Each point is reached from the start by the listed moves, each made once or not at all, plus a little noise. Is the number of moves made odd or even? Then give how often each move was made.

Moves:
(1): [-0.27  0.15 -0.22 -0.75]
(2): [-0.08  0.10 -0.34 -0.20]
Start: [-0.29 -0.14  0.16 -0.01]
Points:
[-0.61  0.12 -0.39 -0.96] => even (1, 1)
[-0.35 -0.06 -0.14 -0.20] => odd (0, 1)
[-0.31 -0.15  0.12 -0.01] => even (0, 0)

Moves:
(1): [ 0.13  0.55 -0.35 -0.52  0.22]
(2): [-0.36  0.42 -0.07  0.37 -0.09]
(3): [-0.01 -0.02 -0.03  0.05 -0.43]
(4): [ 0.31  0.11 -0.06  0.39  0.07]
Start: [-0.46  0.16  0.09 -0.15  0.22]
Points:
[-0.50  0.11  0.01 -0.09  0.27] => even (0, 0, 0, 0)
[-0.35  0.70 -0.32 -0.55  0.02] => even (1, 0, 1, 0)
[-0.52  0.68 -0.11  0.69 -0.26] => odd (0, 1, 1, 1)

Moves:
(1): [ 0.30  0.08 -0.29  0.23 -0.37 -0.10 -0.02]
(2): [ 0.16  0.21 -0.16  0.20  0.07 -0.22  0.49]
(3): [-0.09  0.10 -0.01  0.25  0.13 -0.41 -0.24]
(4): [-0.51  0.00  0.36  0.35  0.12  0.92  0.02]
(5): [ 0.14 -0.17  0.35  0.10 -0.08 -0.05  0.06]
(6): [ 0.22  0.32  0.16 -0.11  0.22  0.00 -0.14]
Start: [-0.08 -0.09 -0.01 -0.20 -0.34  0.00  0.16]
Points:
[-0.36 -0.04  0.57  0.50 -0.27  0.68  0.80] => odd (0, 1, 0, 1, 1, 0)
[-0.56  0.18  0.22  0.64  0.05  0.27  0.45] => odd (0, 1, 1, 1, 0, 0)
[ 0.60  0.47  0.03  0.52 -0.43 -0.73  0.32] => odd (1, 1, 1, 0, 1, 1)
[-0.04  0.33  0.25  0.30 -0.43  0.80  0.05] => odd (1, 0, 0, 1, 0, 1)

Moves:
(1): [-0.28 -0.04  0.11  0.36  0.49 -0.02  0.30 -0.29 -0.25]
(2): [-0.42 -0.22  0.17  0.35  0.05  0.06 -0.12  0.29  0.21]
(3): [ 0.23 -0.15  0.14  0.21  0.27  0.11 -0.05  0.10 -0.11]
(4): [-0.16  0.09 -0.39  0.22 -0.34  0.12 -0.14  0.06  0.22]
(5): [-0.04  0.12  0.16 -0.04 -0.14  0.17 -0.25  0.17  0.37]
(6): [ 0.01 -0.11  0.23 -0.61  0.07  0.46 -0.12  0.14  0.12]
(7): [ 0.12  0.11 -0.04 -0.02  0.33 -0.38  0.56 -0.32  0.41]
(8): [-0.26  0.16 -0.06  0.01 -0.03 -0.17  0.08  0.11 -0.09]
(9): [-0.05  0.05 -0.07  0.02 -0.16  0.00  0.23 -0.07 -0.25]
Start: [-0.06 -0.07 -0.09 -0.27  0.24  0.23  0.14  0.01  0.29]
Points:
[-0.34 -0.07 -0.16  0.48  0.24  0.34  0.38  0.24  1.16] => even (0, 1, 1, 1, 1, 0, 1, 0, 1)
[-0.47  0.04  0.16 -0.53  1.09  0.10  0.95 -0.35  0.53] => even (1, 0, 0, 0, 0, 1, 1, 1, 0)
[-0.44  0.05  0.11  0.10  0.47  0.39  0.40 -0.17  0.15] => odd (1, 0, 0, 0, 1, 0, 0, 0, 1)
[ 0.13 -0.23  0.45 -0.72  0.48  0.97 -0.29  0.45  0.67] => odd (0, 0, 1, 0, 1, 1, 0, 0, 0)
[-0.83  0.24 -0.34  0.23 -0.03  0.00  0.50  0.25  1.16] => even (0, 1, 0, 1, 1, 0, 1, 1, 1)

Moves:
(1): [ 0.01 -0.08 -0.14 -0.06 -0.03  0.12 -0.23  0.09  0.04 -0.24  0.07  0.07
 -0.26 -0.04]
(2): [-0.27 -0.13  0.18 -0.29  0.00 -0.16  0.00 -0.09 -0.08 -0.25  0.03 -0.08
  0.16 -0.15]
(3): [-0.02  0.28 -0.07  0.16  0.05  0.16 -0.32  0.38  0.24 -0.31 -0.35 -0.16
 -0.17  0.18]
(4): [-0.27 -0.10  0.20 -0.05  0.13  0.01 -0.07 -0.06 -0.02  0.11  0.12 -0.20
 -0.30  0.04]
(5): [ 0.38 -0.23 -0.33  0.03 -0.20 -0.07  0.33  0.27  0.14 -0.03 -0.07  0.11
 -0.04 -0.15]
(6): [-0.18 -0.31 -0.18  0.20  0.15 -0.37  0.06  0.03 -0.15 -0.33  0.09 -0.23
  0.05  0.20]
(7): [ 0.03 -0.05  0.07  0.18  0.06  0.00 -0.17 -0.04  0.17 -0.12 -0.12 -0.02
 -0.16 -0.12]
(8): [-0.23 -0.14  0.13  0.13 -0.18  0.04  0.03  0.07 -0.06  0.11  0.01  0.03
  0.06  0.00]
(9): [-0.24  0.16 -0.22  0.03 -0.10 -0.21 -0.18  0.20 -0.26 -0.08  0.12 -0.18
  0.09 -0.08]
(10): [ 0.38 -0.04  0.32 -0.01  0.22  0.00  0.19  0.41 -0.31 -0.11  0.22  0.01
 -0.16  0.33]
(11): [-0.22 -0.17 -0.21  0.00  0.08 -0.13 -0.23 -0.03  0.09  0.17 -0.32  0.16
 -0.02  0.11]
(12): [ 0.07 -0.03  0.15  0.03 -0.04 -0.20 -0.10  0.22  0.09  0.00  0.29 -0.02
 -0.01  0.04]
Start: [ 0.20 -0.14 -0.02 -0.10  0.00 -0.12  0.09  0.19 -0.31 -0.10 -0.10 -0.22
 -0.05 -0.05]
Points:
[-0.18 -0.28 -0.80 -0.02 -0.04 -0.20 -0.62  1.03 -0.07 -0.49 -0.53 -0.43
 -0.73  0.03] => even (1, 0, 1, 1, 1, 0, 0, 0, 1, 0, 1, 0)
[-0.67 -0.41 -0.15  0.09 -0.14 -0.75 -0.68  1.10 -0.50 -1.21  0.14 -0.79
 -0.12  0.09] => odd (1, 1, 1, 0, 0, 1, 0, 1, 1, 0, 0, 1)
[ 0.31 -0.29 -0.19 -0.02 -0.09 -0.20 -0.07  0.70  0.15 -0.81 -0.62 -0.36
 -0.26 -0.29] => even (0, 1, 1, 0, 1, 0, 1, 0, 0, 0, 0, 0)
[ 0.08 -1.16 -0.54  0.42 -0.17 -0.71 -0.21  0.79  0.00 -0.53 -0.16 -0.15
 -0.43 -0.02] => odd (1, 0, 0, 0, 1, 1, 1, 1, 0, 0, 1, 1)
[ 0.35 -0.72 -0.14  0.25  0.41 -0.71 -0.02  1.41 -0.24 -0.59 -0.12 -0.54
 -0.68  0.68] => odd (0, 0, 1, 1, 1, 1, 0, 0, 0, 1, 1, 1)
[ 0.61 -0.95 -0.36  0.29  0.34 -0.67  0.28  0.83 -0.38 -0.53 -0.29 -0.18
 -0.37  0.31] => odd (0, 0, 0, 0, 1, 1, 1, 0, 0, 1, 1, 0)
[ 0.06 -1.21 -0.24  0.12  0.17 -0.52  0.17  0.96 -0.60 -0.42  0.02 -0.27
 -0.71  0.42] => odd (1, 0, 0, 1, 1, 1, 0, 1, 0, 1, 1, 0)
